Each row is a point. A path goes straight from each point to the next, and from the last back to the first. The post is the endless flat space through its rows: a point in 2 columns, a line in 3, a plane in 4, and so on, so that a path can go around it. Count how often the path circles the post. Going back the other way cancels.
In the rows, 128 means zero.

Post (1 x 2):
116 140
Path, 27 rows:
64 129

78 89

80 146

108 161

139 165

159 168

160 120

130 129

140 147

141 125

104 80

94 123

83 182

120 203

103 156

56 145

98 122

146 113

150 150

139 142

131 108

98 118

96 147

106 159

135 164

133 192

94 156
Times around: 1

Post:
162 127 118 184 83 133 111 116 121

133 128 135 172 80 167 164 146 126

130 125 122 59 193 151 164 143 92

98 136 135 74 170 107 158 109 123

134 194 102 173 92 102 112 156 140

130 128 126 43 151 145 147 135 129

130 146 149 162 62 132 131 118 90

130 136 175 102 161 191 130 129 125
Path:
159 135 140 177 97 126 124 126 107

169 146 98 124 170 152 149 201 140

164 140 199 136 83 222 143 132 124

160 200 71 151 97 124 131 159 116

104 142 84 63 92 163 184 153 124

86 173 140 141 168 135 145 172 79

148 128 136 141 93 143 158 179 128

114 164 175 90 112 145 185 145 160

144 181 121 133 121 121 110 104 144

106 183 111 137 113 136 135 107 93

108 145 136 146 125 186 173 117 146

146 163 147 130 123 118 116 92 116
Times around: 1

Post, 17 rows:
173 113 120 130 104 77 147 133 114 104 101 158 147 132 95 60 124 89

106 144 117 165 112 96 145 148 192 119 99 92 160 157 110 130 122 74

191 152 108 155 106 129 182 153 179 116 114 121 121 130 90 93 144 77

113 133 188 157 148 74 160 101 137 104 209 146 168 148 105 83 161 129

94 96 119 59 115 119 165 125 171 117 136 132 127 97 148 157 133 123

125 141 109 176 90 101 175 121 119 180 111 152 143 132 169 171 125 129

130 102 130 42 123 114 136 108 99 119 131 108 135 140 192 174 88 133

109 129 146 131 139 134 120 127 110 135 110 115 179 82 121 152 137 143

136 106 150 43 142 138 181 89 129 70 103 108 156 130 95 159 158 100

129 183 98 137 66 148 179 149 175 110 114 114 124 119 109 147 125 43

153 161 105 58 84 140 139 46 121 174 130 92 116 125 137 122 133 149

122 152 181 118 169 41 96 106 98 159 130 132 128 139 119 141 116 171

140 99 134 152 134 91 114 163 101 139 117 152 165 120 79 164 161 97

124 94 118 156 95 134 100 77 140 85 93 139 127 133 107 156 149 137

105 147 120 129 105 152 109 137 111 185 75 161 138 139 165 167 142 131

117 150 137 111 162 80 106 78 161 138 146 120 146 165 115 143 51 151

110 151 74 116 168 94 134 124 170 125 155 145 146 82 184 145 119 73
Path:
109 192 78 70 167 105 66 73 204 131 94 143 109 125 124 177 94 144

132 168 139 142 95 138 83 111 102 58 104 115 177 77 104 123 153 131

146 112 115 102 94 127 187 163 128 120 95 62 170 142 122 169 102 110

88 167 101 101 165 142 173 140 186 152 58 140 117 154 134 119 192 108

122 129 183 84 138 103 192 147 102 96 110 130 134 161 116 218 184 108

164 172 77 107 96 92 113 100 149 135 102 90 152 118 146 124 143 71

176 61 154 146 125 116 104 110 141 146 134 128 167 137 103 157 99 177

86 114 146 46 158 121 143 158 173 89 92 125 142 91 125 139 87 77

87 114 141 111 110 128 189 146 68 120 92 157 125 117 151 154 165 108

148 143 106 121 154 95 103 120 119 78 145 128 105 146 119 174 86 116

128 77 155 77 95 136 171 142 156 132 109 130 155 196 111 122 130 163

83 121 92 106 112 84 177 92 178 116 128 113 113 116 127 155 174 117

133 71 177 131 122 62 166 151 45 128 142 111 116 83 111 154 116 148

105 148 147 125 116 100 146 153 154 142 60 139 142 130 154 135 69 108

154 183 122 95 116 125 124 40 90 128 125 71 176 135 162 166 133 102

132 114 120 167 70 152 112 109 145 121 117 167 172 133 97 126 110 157

155 172 122 118 174 136 84 129 135 100 125 111 148 144 64 123 151 124

150 151 150 147 156 91 152 140 79 147 160 150 133 183 136 151 168 122
Times around: 0

Post, 17 rows:
112 115 143 128 135 143 99 140 166 206 100 117 158 120 104 162 143 117

152 123 124 136 91 122 114 122 134 183 144 135 89 145 160 150 91 152

98 142 91 126 162 103 120 133 128 152 112 121 84 149 194 125 116 102

118 67 114 172 78 104 147 115 133 119 163 164 134 110 155 122 165 148

133 146 129 166 130 100 160 102 60 161 124 140 101 153 168 150 133 119

100 205 87 120 138 109 151 84 99 155 158 187 189 98 131 132 125 92

71 192 102 126 69 117 157 123 125 137 122 135 105 143 77 157 152 86

114 124 138 99 96 99 157 169 103 160 141 130 146 119 173 166 122 139

139 119 137 139 129 113 80 98 129 118 194 162 120 155 181 121 93 95

128 113 122 163 126 157 139 97 162 127 106 146 119 102 107 184 126 131

90 105 127 147 112 108 118 142 89 110 88 132 117 132 127 130 63 127

98 113 121 113 161 89 82 110 113 146 124 54 63 140 116 119 110 146

153 204 102 121 158 106 163 192 95 131 156 108 157 143 132 150 139 151

172 157 97 87 119 98 127 130 115 149 109 141 112 170 129 165 120 96

166 143 112 112 67 154 123 106 147 131 90 65 87 121 104 111 100 94

125 95 119 163 117 88 208 144 148 126 94 105 166 120 113 160 78 148

123 165 138 121 156 107 178 88 165 136 129 140 123 164 121 126 145 170
Path (27 x 18):
117 79 151 173 90 150 154 101 95 158 118 102 151 78 184 209 142 90

107 134 113 121 85 158 73 137 146 59 120 160 110 128 142 121 47 142

59 137 116 55 137 136 101 104 157 184 138 101 124 148 122 104 79 125

105 87 124 168 155 107 164 134 89 140 162 170 183 95 106 118 130 164

80 184 106 124 116 64 182 102 171 150 193 129 95 146 132 166 127 95

92 182 142 134 82 85 111 133 130 160 170 126 127 148 96 188 101 139

128 158 161 115 137 137 139 140 90 123 139 27 164 142 97 153 194 109

104 110 138 115 150 166 151 99 96 88 75 168 129 144 138 125 130 97

128 74 136 106 100 109 163 127 96 132 139 155 158 98 158 135 132 162

163 145 133 155 113 134 150 145 126 133 121 90 130 121 136 103 81 101

133 184 130 157 55 122 109 138 143 136 125 144 93 132 155 107 25 142

137 141 127 178 115 138 141 108 116 97 135 134 140 135 169 185 78 154

86 105 165 122 104 145 134 47 84 133 109 111 78 117 142 133 105 129

161 98 109 143 164 137 127 131 84 137 119 147 87 128 194 135 94 120

191 145 177 146 102 107 131 142 148 168 130 130 139 163 155 88 70 98

150 206 176 156 103 137 132 104 39 107 146 111 139 136 124 153 125 96

144 178 151 116 100 101 121 182 95 158 105 12 150 172 149 127 97 113

132 106 120 153 130 130 126 95 59 144 91 48 84 129 119 156 143 137

116 123 187 83 164 105 95 106 101 193 104 66 100 170 109 65 103 165

107 105 122 162 122 95 176 137 153 168 138 99 172 88 110 114 161 111

119 174 113 128 84 95 156 147 120 140 143 52 143 82 104 105 116 115

128 129 152 126 66 95 169 160 151 120 145 108 154 166 136 167 115 124

120 103 111 126 82 114 172 109 109 140 137 140 147 112 162 192 81 97

111 122 123 135 109 141 166 151 70 145 95 142 173 96 64 112 124 116

78 131 144 149 128 97 195 120 136 131 156 126 116 37 161 163 126 146

92 212 102 126 95 84 222 129 161 151 108 126 199 92 116 170 131 99

121 179 119 146 186 83 86 174 106 172 96 143 163 228 136 141 96 95
Times around: 5

Post:
147 132 53 154 138 104 134 122 142 135 85 87 123 130 147 153 114 72

121 175 88 122 122 71 153 162 135 125 82 111 153 140 97 137 132 108

155 125 168 94 149 113 134 106 97 115 194 121 116 125 114 155 145 127

115 130 145 129 138 133 128 132 132 90 162 115 124 108 104 201 159 129

113 121 99 190 79 115 137 118 165 136 133 168 106 135 123 147 142 138

138 103 157 88 125 134 142 90 135 99 137 108 159 123 128 143 182 122

75 115 57 166 123 134 131 140 148 137 101 110 104 151 113 110 102 90

155 130 148 93 135 139 107 147 64 117 133 95 157 99 141 141 146 130

145 118 161 119 132 131 135 128 105 115 169 143 195 74 145 144 153 90

177 130 111 147 134 90 100 128 66 92 84 90 154 50 128 84 120 92

105 99 58 97 96 108 156 149 143 131 95 121 88 140 128 168 113 75

98 128 145 185 92 127 181 118 111 111 119 148 116 141 128 109 115 126

130 129 135 132 121 124 156 145 162 88 164 154 114 114 151 135 124 166

187 99 148 113 184 141 152 142 99 138 166 76 158 64 117 127 172 109

151 125 149 147 44 129 169 137 147 92 154 151 140 161 87 126 116 128

91 92 127 175 77 89 147 126 141 118 141 128 142 122 124 129 103 169

121 132 115 134 136 109 112 134 147 144 66 134 121 136 116 156 84 114
Path, 24 rows:
145 154 112 79 79 80 112 162 123 110 182 162 175 163 130 223 160 112

111 68 141 179 96 103 141 153 131 113 127 125 153 82 120 109 113 106

119 149 107 170 128 119 103 132 137 105 112 105 79 86 127 156 118 133

128 176 104 115 112 78 164 133 220 56 136 129 187 152 142 178 94 151

107 117 47 181 42 130 118 180 119 120 162 132 64 109 78 181 113 160

155 142 152 101 134 145 37 121 67 127 158 87 55 100 115 171 70 125

113 136 150 116 89 109 152 173 98 129 119 111 169 166 125 63 61 123

135 133 61 152 137 149 167 203 132 157 148 122 139 139 97 88 167 90

104 122 124 120 159 91 100 142 91 170 91 117 127 121 77 105 109 172

118 169 119 161 53 127 121 128 67 100 116 129 153 139 113 90 91 111

128 104 141 93 103 138 155 126 217 141 154 172 78 95 155 197 144 129

122 128 149 98 110 101 124 172 111 122 142 122 134 144 113 160 118 106

156 131 176 85 98 125 110 126 124 118 159 176 120 120 129 190 109 86

147 156 89 87 82 116 122 136 89 131 150 81 98 182 51 117 114 105

91 128 108 82 117 101 227 167 78 87 91 100 144 117 121 100 121 74

146 96 81 138 132 108 137 107 139 76 101 104 149 131 119 130 154 114

86 65 59 178 66 182 169 97 156 97 139 87 137 118 88 130 177 104

114 177 105 101 97 140 104 138 168 93 112 121 105 111 149 186 131 149

240 224 59 193 139 94 183 154 112 97 145 68 74 171 123 131 150 81

107 143 70 161 111 87 139 171 124 126 130 145 117 133 98 181 161 103

136 155 130 162 107 63 202 127 127 102 145 136 129 164 105 117 146 92

152 92 117 126 94 155 139 119 147 110 120 118 92 142 178 121 84 127

175 112 110 150 146 134 108 80 119 136 168 96 78 96 137 135 101 128

171 112 108 161 88 122 192 122 111 151 137 111 163 177 93 158 88 112
Times around: 0

Post:
121 187 103 130 90 131 137 93 151 111 96 158 100 71 138 117 56 192

69 151 149 124 161 140 113 91 84 180 134 146 199 118 171 121 173 101

196 154 85 149 140 135 132 150 179 107 42 88 136 153 107 130 151 129

106 91 115 169 129 130 147 136 155 128 94 153 103 179 193 154 103 95

95 169 93 134 173 98 110 85 110 164 108 93 170 114 87 151 127 98

103 102 97 153 146 130 154 113 73 118 150 133 151 97 147 136 137 85

170 117 131 104 165 124 104 123 138 151 146 103 118 114 205 167 130 117

131 139 91 128 130 110 111 159 180 116 141 127 101 86 138 147 79 150

137 133 110 131 99 131 107 129 180 153 82 159 101 106 176 166 108 76

147 162 131 129 81 121 137 149 162 126 146 87 122 168 77 126 101 164

113 188 160 134 164 128 118 78 146 121 188 143 111 69 146 97 123 104

113 90 176 86 142 165 128 112 120 104 131 106 132 66 153 116 132 171

144 74 144 110 175 108 157 165 108 119 122 165 132 122 112 187 183 125

181 85 138 111 159 139 193 172 146 111 91 111 165 98 110 157 125 118

112 132 98 196 107 187 150 138 131 128 65 145 129 121 111 166 98 141

157 141 67 104 170 150 121 140 123 139 127 105 148 153 78 144 130 67

107 129 162 161 115 146 105 92 134 80 151 168 153 141 163 137 95 138
Path (24 x 18):
182 237 64 178 96 99 146 133 190 146 130 38 125 157 150 87 96 73

122 124 138 140 131 173 161 160 160 86 73 184 119 140 106 113 96 116

135 93 149 114 146 168 58 76 100 81 147 171 99 120 128 139 127 131

145 107 77 129 83 97 140 156 170 171 141 165 65 89 181 166 116 46

90 105 125 91 151 116 94 119 123 142 142 201 175 125 134 183 123 100

158 89 113 144 128 167 160 137 158 137 30 124 114 173 131 113 99 128

91 125 161 140 118 137 107 66 69 150 67 148 131 100 141 163 128 117

135 147 162 116 106 123 135 124 139 98 100 117 129 139 179 132 81 133

171 187 110 168 135 123 155 134 179 96 94 173 117 168 143 165 145 82

106 83 123 90 145 170 79 107 138 103 143 147 126 122 140 153 137 113

105 96 159 137 87 160 174 138 184 170 127 155 92 151 145 99 148 106

114 91 115 146 101 130 116 153 155 129 97 86 142 119 114 102 124 157

136 119 132 107 174 129 188 122 123 136 155 109 179 118 106 136 115 144

62 139 157 141 127 120 91 74 143 140 160 160 188 114 180 179 84 72

71 143 129 162 121 131 120 147 138 124 147 137 127 144 161 190 96 120

186 127 123 116 175 162 33 174 133 47 181 166 112 146 154 169 130 133

86 165 61 151 128 163 99 101 153 88 92 141 91 79 191 122 129 93

117 116 119 134 144 123 153 91 190 126 44 109 141 148 95 172 135 111

125 122 159 128 127 193 117 142 173 125 129 142 148 185 150 150 121 98

115 157 101 154 109 148 80 85 158 88 102 53 139 172 104 135 42 116

92 132 138 104 163 152 115 153 163 118 137 123 115 95 129 77 139 106

147 118 163 115 147 116 140 131 121 133 175 99 132 180 95 145 123 167

147 136 63 112 118 122 115 131 148 150 113 118 157 111 124 157 101 137

130 126 125 125 110 145 109 85 118 102 144 184 116 158 146 177 140 91
Times around: 1

Post:
121 131 99 94 159 156 114 86 118 120 144 138 146 78 128 144 112 166

142 109 134 148 124 163 147 92 163 175 173 156 130 138 174 112 192 92

115 115 150 131 115 165 154 123 131 141 179 127 88 144 103 99 127 118

137 150 145 148 143 144 122 149 125 173 139 170 74 125 118 140 136 95

119 130 160 153 123 135 136 159 84 113 117 155 165 115 125 136 198 154

122 115 174 123 105 105 130 96 144 150 181 158 117 122 118 111 102 121

131 127 146 116 130 164 161 99 137 114 132 127 108 113 170 171 100 105

108 106 148 78 132 127 137 111 150 174 143 132 62 122 145 130 119 120

113 159 171 131 89 135 154 127 137 153 156 134 160 149 86 168 201 146

151 117 120 122 164 119 145 91 124 165 181 146 115 152 130 165 114 175

108 78 153 121 135 141 108 117 137 150 106 132 126 157 108 171 105 132

134 177 205 121 156 178 138 143 131 142 136 183 153 137 156 122 139 105

176 115 111 115 170 86 127 131 114 97 158 139 167 73 65 94 143 101

93 133 149 131 133 159 161 114 82 169 101 122 104 123 105 140 144 113

158 102 140 121 109 152 148 133 129 179 157 145 130 130 145 135 118 167

128 148 90 123 93 88 150 91 136 151 84 139 137 136 158 78 127 111

116 125 116 157 191 92 123 102 137 70 51 58 114 47 98 123 69 137
Path (24 x 18):
80 158 137 155 169 74 105 72 205 125 116 146 102 120 154 46 90 67

147 70 164 148 139 107 83 121 160 94 189 122 156 128 68 146 128 114

168 87 124 150 134 167 139 105 129 157 109 113 81 145 149 133 122 126

138 148 101 146 193 160 86 98 174 115 91 169 109 132 141 114 110 112

159 171 117 81 144 148 161 109 103 108 142 169 165 84 123 133 145 129

122 59 107 141 154 139 123 145 151 152 190 119 95 96 60 152 86 145

143 145 140 57 141 104 152 149 121 165 168 115 134 73 68 89 152 119

127 111 169 167 123 154 118 111 147 144 180 98 58 127 53 141 141 126

154 200 131 79 197 133 138 97 106 166 112 203 141 117 73 154 127 83

92 162 175 130 109 131 171 83 99 126 164 161 171 117 106 131 110 112

111 185 177 111 56 105 109 152 141 147 114 161 147 83 97 229 166 26

155 90 138 156 113 163 208 138 37 154 136 115 137 103 190 100 221 153

171 92 127 148 170 113 119 99 200 142 127 96 92 148 72 121 81 127

126 95 138 112 151 200 165 164 156 148 93 146 120 140 205 127 130 159

124 162 134 129 138 110 116 154 151 145 140 144 138 129 120 159 146 139

127 139 129 78 173 118 126 87 99 131 63 116 110 146 167 131 119 110

135 82 154 116 136 131 126 82 176 129 168 147 88 146 148 120 110 99

122 109 125 114 119 162 162 137 119 176 89 141 94 154 85 133 106 49

100 88 193 114 147 124 112 96 231 93 163 119 128 150 112 205 127 72

160 110 83 117 108 83 172 134 147 109 159 125 92 85 141 165 121 151

105 222 144 116 165 115 95 145 210 160 147 132 62 59 122 172 190 68

119 96 125 109 95 115 114 114 131 136 144 122 123 128 115 106 150 137

141 129 124 167 139 134 144 88 126 147 88 141 84 189 118 129 83 124

93 129 186 106 156 215 172 158 118 125 108 139 156 109 137 154 145 154
Times around: 5

Post, 17 rows:
137 110 100 86 121 107 121 144 125 136 160 115 110 82 145 146 132 156

141 203 68 110 76 142 140 123 142 128 136 94 132 80 65 165 71 97

180 122 91 141 136 139 128 131 151 100 149 118 131 88 90 127 92 88

103 166 137 85 164 124 164 117 121 126 136 135 111 130 158 122 123 154

158 127 168 156 117 111 145 116 140 121 158 117 87 162 160 140 161 119

163 129 140 119 98 172 129 120 143 129 107 134 129 91 149 145 145 113

112 108 128 123 127 88 126 80 108 135 109 123 143 110 151 113 172 128

91 151 153 167 139 134 165 100 143 122 145 106 132 109 175 137 141 167

128 121 169 138 133 105 140 104 112 133 114 121 108 89 110 68 162 140

105 96 199 125 122 120 181 93 86 104 88 107 130 149 119 114 153 150

128 129 168 185 132 112 56 162 166 119 88 157 101 90 174 135 101 157

137 113 131 139 130 105 150 134 146 168 120 145 122 124 174 116 135 137

98 83 117 104 116 156 141 99 119 126 125 154 90 120 144 85 129 161

125 108 160 85 119 117 149 78 141 129 140 136 155 137 116 91 147 156

131 129 156 132 110 123 121 138 143 111 136 170 121 94 99 130 134 111

120 142 181 128 107 110 142 137 98 144 188 129 124 147 182 102 124 115

210 118 145 139 70 212 138 81 79 146 125 138 179 147 55 171 134 96
Path, 29 rows:
122 90 102 130 87 174 179 136 111 183 108 171 137 112 187 113 57 104

163 66 158 89 125 128 138 123 94 162 152 74 176 85 130 159 135 154

87 72 163 148 151 153 124 138 99 89 62 104 75 139 162 69 121 140

117 166 175 136 128 96 76 170 90 92 121 111 149 123 183 131 119 109

60 110 126 112 112 167 144 113 164 94 116 119 95 87 150 92 114 166

97 104 176 192 136 159 133 145 96 131 67 151 99 144 166 159 85 96

151 127 178 117 111 91 164 90 128 159 115 124 106 127 123 115 189 137

98 122 116 137 100 156 140 102 57 170 69 145 150 117 147 137 96 160

144 193 159 104 182 102 166 79 175 131 131 102 166 147 174 104 142 164

79 175 113 122 106 172 131 92 106 150 112 142 126 118 169 117 153 145

108 90 197 146 87 121 87 167 132 108 90 130 75 143 151 145 133 123

133 198 181 161 112 118 150 139 127 155 156 98 172 67 130 115 100 79

146 136 212 192 122 126 91 125 151 93 105 170 114 148 153 149 113 117

154 90 189 101 85 167 132 134 75 46 151 168 85 186 104 126 82 114

152 106 167 191 113 128 132 155 69 109 168 108 128 161 175 141 130 124

166 139 164 121 86 165 114 212 121 161 184 189 74 145 164 85 94 85

77 247 85 140 66 105 132 89 120 100 150 73 143 87 121 135 117 116

114 102 90 213 107 137 164 97 126 123 90 156 142 107 130 136 77 115

96 130 147 184 132 116 151 46 154 153 121 122 142 110 165 116 131 147

82 134 185 128 140 113 132 149 112 133 98 101 103 61 133 131 132 184

95 174 122 109 63 159 112 164 141 148 154 183 122 90 59 104 68 113

191 153 76 108 116 81 120 140 175 131 143 109 149 120 74 135 99 114

143 109 216 184 101 105 66 121 58 127 82 119 158 97 165 85 129 129

145 99 160 143 114 61 138 109 145 127 183 115 137 77 130 86 168 112

142 130 92 67 170 132 163 100 116 122 95 98 124 107 88 146 83 149

73 152 174 109 108 79 93 121 180 166 101 128 123 115 157 80 128 178

84 199 129 132 161 89 138 123 131 115 173 127 138 147 134 80 91 129

96 129 115 153 165 116 169 121 73 127 156 134 175 148 135 67 46 169

167 117 128 159 112 103 121 112 156 114 144 148 155 90 170 155 136 86
Times around: 1

Post, 17 rows:
158 115 123 127 117 127 155 138 98 144 112 173 122 139 149 93 126 121

110 122 128 105 147 118 139 161 141 128 146 141 120 116 123 154 111 153

123 93 123 182 134 158 128 125 105 182 135 192 137 138 144 151 132 181

167 117 157 107 132 103 116 130 143 132 136 124 124 93 85 138 136 135

149 88 175 123 87 124 104 105 122 102 93 116 136 116 146 148 173 153

145 100 146 141 132 84 108 135 158 115 117 172 130 115 120 138 123 95

120 141 143 107 146 87 155 144 117 103 163 151 158 101 96 132 151 125

121 99 161 115 177 90 113 119 125 105 127 122 93 109 92 125 99 83

95 150 147 144 108 195 161 136 91 180 107 220 134 176 144 148 110 143

133 146 135 68 196 115 123 137 101 113 128 163 146 104 93 145 96 138

110 155 103 130 116 153 154 118 98 204 108 185 114 129 159 177 149 147

132 104 90 121 128 106 110 122 139 117 135 136 122 127 85 131 136 101

95 120 113 146 110 165 149 94 131 180 123 219 135 122 141 135 112 173

126 125 127 133 138 90 153 140 118 129 108 149 134 122 97 160 114 138

143 149 150 180 105 135 114 110 136 125 104 146 123 145 143 135 174 181

113 115 138 125 168 108 117 130 143 139 124 133 160 105 112 132 97 109

172 111 148 129 138 116 141 72 165 127 125 144 138 137 142 160 170 155
Path (28 x 18):
127 114 110 192 138 112 150 190 106 114 116 188 119 134 123 116 97 102

120 147 105 85 119 137 134 147 134 137 115 179 190 145 126 206 118 116

129 115 133 84 149 149 134 98 67 78 146 176 143 173 151 64 110 161

154 124 180 129 166 66 118 123 136 139 99 158 147 108 128 140 146 128

138 68 179 170 97 62 156 172 99 113 108 185 121 92 102 179 185 126

144 177 134 56 146 134 135 163 82 133 145 153 128 82 124 126 140 144

136 186 169 120 109 132 102 137 122 140 130 162 150 94 81 163 103 185

136 134 194 133 175 91 138 66 154 149 120 185 150 92 133 140 100 157

168 145 162 131 136 170 120 119 61 116 159 162 145 138 99 107 145 139

92 181 149 149 151 166 150 126 133 167 144 200 130 115 114 186 110 145

107 130 129 112 96 91 164 129 167 125 129 208 171 107 131 169 121 138

114 144 163 131 130 111 129 136 94 167 136 191 145 110 127 204 129 140

180 118 84 153 100 159 122 94 180 142 158 212 107 131 139 124 137 166

166 99 129 221 141 102 88 181 112 171 117 112 97 95 107 108 103 124

92 135 152 181 133 137 130 125 77 131 133 205 100 154 105 156 106 148

114 87 101 166 131 90 104 140 109 165 88 140 146 143 109 188 116 177

136 124 97 104 159 195 96 55 144 145 111 249 167 138 153 108 118 216

160 88 58 90 129 118 112 150 90 121 83 170 103 131 151 160 155 88

95 108 196 127 207 153 111 113 67 101 123 194 219 93 111 114 108 220

137 135 140 175 101 100 131 160 135 121 105 164 156 150 68 155 138 177

145 119 107 138 124 101 148 116 159 125 126 153 148 166 97 152 209 122

146 128 72 178 172 140 116 144 90 129 111 103 73 161 105 123 154 90

133 160 97 86 89 145 97 168 93 168 117 95 137 83 105 165 136 106

108 126 165 119 122 159 109 117 162 164 166 158 109 153 162 227 133 132

148 95 168 193 103 161 99 105 87 183 95 143 121 131 154 117 121 107

89 125 137 127 113 157 143 92 134 129 136 214 190 98 98 174 134 183

121 146 229 80 172 150 154 112 134 162 78 150 135 85 150 165 105 186

152 96 183 113 142 95 152 150 169 108 93 114 164 120 181 154 128 134
Times around: 2
